Every row gives one point. Any point is a mix of the corners, with weights that add up to 1. It lies inside the corners' shape when no weight is negative. Is each point inside? If not, which corners have a negative weight?
In the rows, 128 means zero.

Corners:
(1): [143 174 132]
(2): [ 81 102  77]
(3): [129 106 115]
(4): [126 156 148]
Points:
[104 135 105] -> outside (3)
[139 158 144] -> outside (2)
[108 125  98] -> outside (4)
[ 88 109  86] -> inside

Corners:
(1): [105 117 143  90 153 107 135 121 215]
(2): [141 144 183 118  95 116 194 176 185]
(3): [165 152 150 126 132 160 142 137 165]
(4): [145 128 120 105 126  94 129 165 109]
(5): [149  67 100 169 165 133 123  98  51]
(6): [155 130  84 137 130 121 166 101  82]
(7): [112 170 141  89 197 142 148 110 132]
(8): [150  93 163  94  77 162 161 152 175]
(9): [107 126 149 129  61 160 146 139 163]
(10): [168 120 113 129 123 119 131  64  50]
Points:
[126 142 138 110 119 156 144 111 154] -> outside (2, 4, 5)
[124 104 120 117 125 132 142 128 133] -> outside (2, 3, 10)
[132 142 159 122 118 134 167 148 183] -> outside (4, 8, 10)
[149 122 130 115 121 127 142 115 110] -> inside
[152 110 137 114 114 105 155 136 127] -> outside (3, 7, 9)
[145 124 144 115 113 146 149 134 156] -> inside
[153 128 138 107 100 137 138 138 159] -> outside (2, 5, 7)
[142 114 129 120 133 126 141 110 121] -> inside
[149 127 140 107  86 136 165 128 120] -> outside (1, 3, 5)

Corners:
(1): [113 154 100 112 161 169 154 135 106  95 156 124 202 126 115 169 165  86]
(2): [125 124 122 116  98 105 119 131 154 120 110 165 124 148 129 126 139  94]
(3): [142  93 132  65  96 124 102 145 124  93  61  58  84  98 124 129 169 160]
(4): [144 117 129  98 117 163 128 123 161 107 177 158  96 151 107  77 142 117]
(5): [143 113 128 174 167 110 131 119 132 141 165 102 109 159 129 152  56 133]
(6): [151 150 128 109 134 129 125 131 159 127 143 153 127  78  90 162 148 103]
(7): [ 97  98  99 195 175  88 193 123 139 132 203  73 120 109 156 172 134 124]
(8): [167 105 150 177 101 133 148 120 135 162 157 115 119 167 169 149  80 158]
(9): [ 98 161 154  94 157 124 130 127 139 122 130 173 141 145 117 155 162 114]
(10): [126 155 134  97 112 107  77 107 120 181  81  81 140 133  88 120 106 115]
(11): [190 121 122 117 122 107 102  44  80 116  61  97 140 125 129 139 146 170]
(12): [178 129 130 126 142 112 145  73  95 143  34  87 122 156 106  99  91 173]
(13): [ 74 176  92 106 102 139 105 154 109 134 170 143 113 134  83 131 128 106]
(14): [140  96 125 138 121 188 106 115 150 124 103 155 105 126 103 122 147 114]
(15): [116 170  91 114 133 133  95 176 129 137 151 141 130 121 141 131 161 109]
(16): [136 171 170 105 120 164  91 162  77  76 124 146 101 125 116  98 170  68]
(17): [142  93 137 105 114 128 124 118  88 170 102 108 149 107 118  71 108 147]
(18): [ 95 159 109 205 145  89 146  90 147 138 185  92 196 126 142 161  79 158]
(19): [106 117 119 185 162 140 168  80 144 138 183  91 111 114 214 159  45 157]
Points:
[125 136 121 104 121 129 119 126 132 129 121 130 135 127 103 134 151 123] -> outside (5, 16, 19)
[127 139 121 138 149 127 136 130 128 125 147 139 131 135 105 125 126 109] -> outside (3, 8, 10, 11, 19)
[133 136 126 123 126 135 119 120 125 132 127 127 127 131 119 126 121 128] -> outside (7)
[135 119 110 116 120 111 123 122 122 146 112  87 124 113 129 141 116 142] -> outside (4, 9, 14, 16, 18)
[132 140 140 106 124 144 115 131 121 123 144 164 130 135  92 131 155  89] -> outside (3, 12, 15, 18, 19)
[142 134 130 110 126 142 115 139 114 126 122 124 118 130 111 128 146 117] -> outside (2, 18, 19)
[130 140 134 115 119 132 116 131 122 126 140 120 134 129 130 134 128 123] -> outside (7, 12, 14)
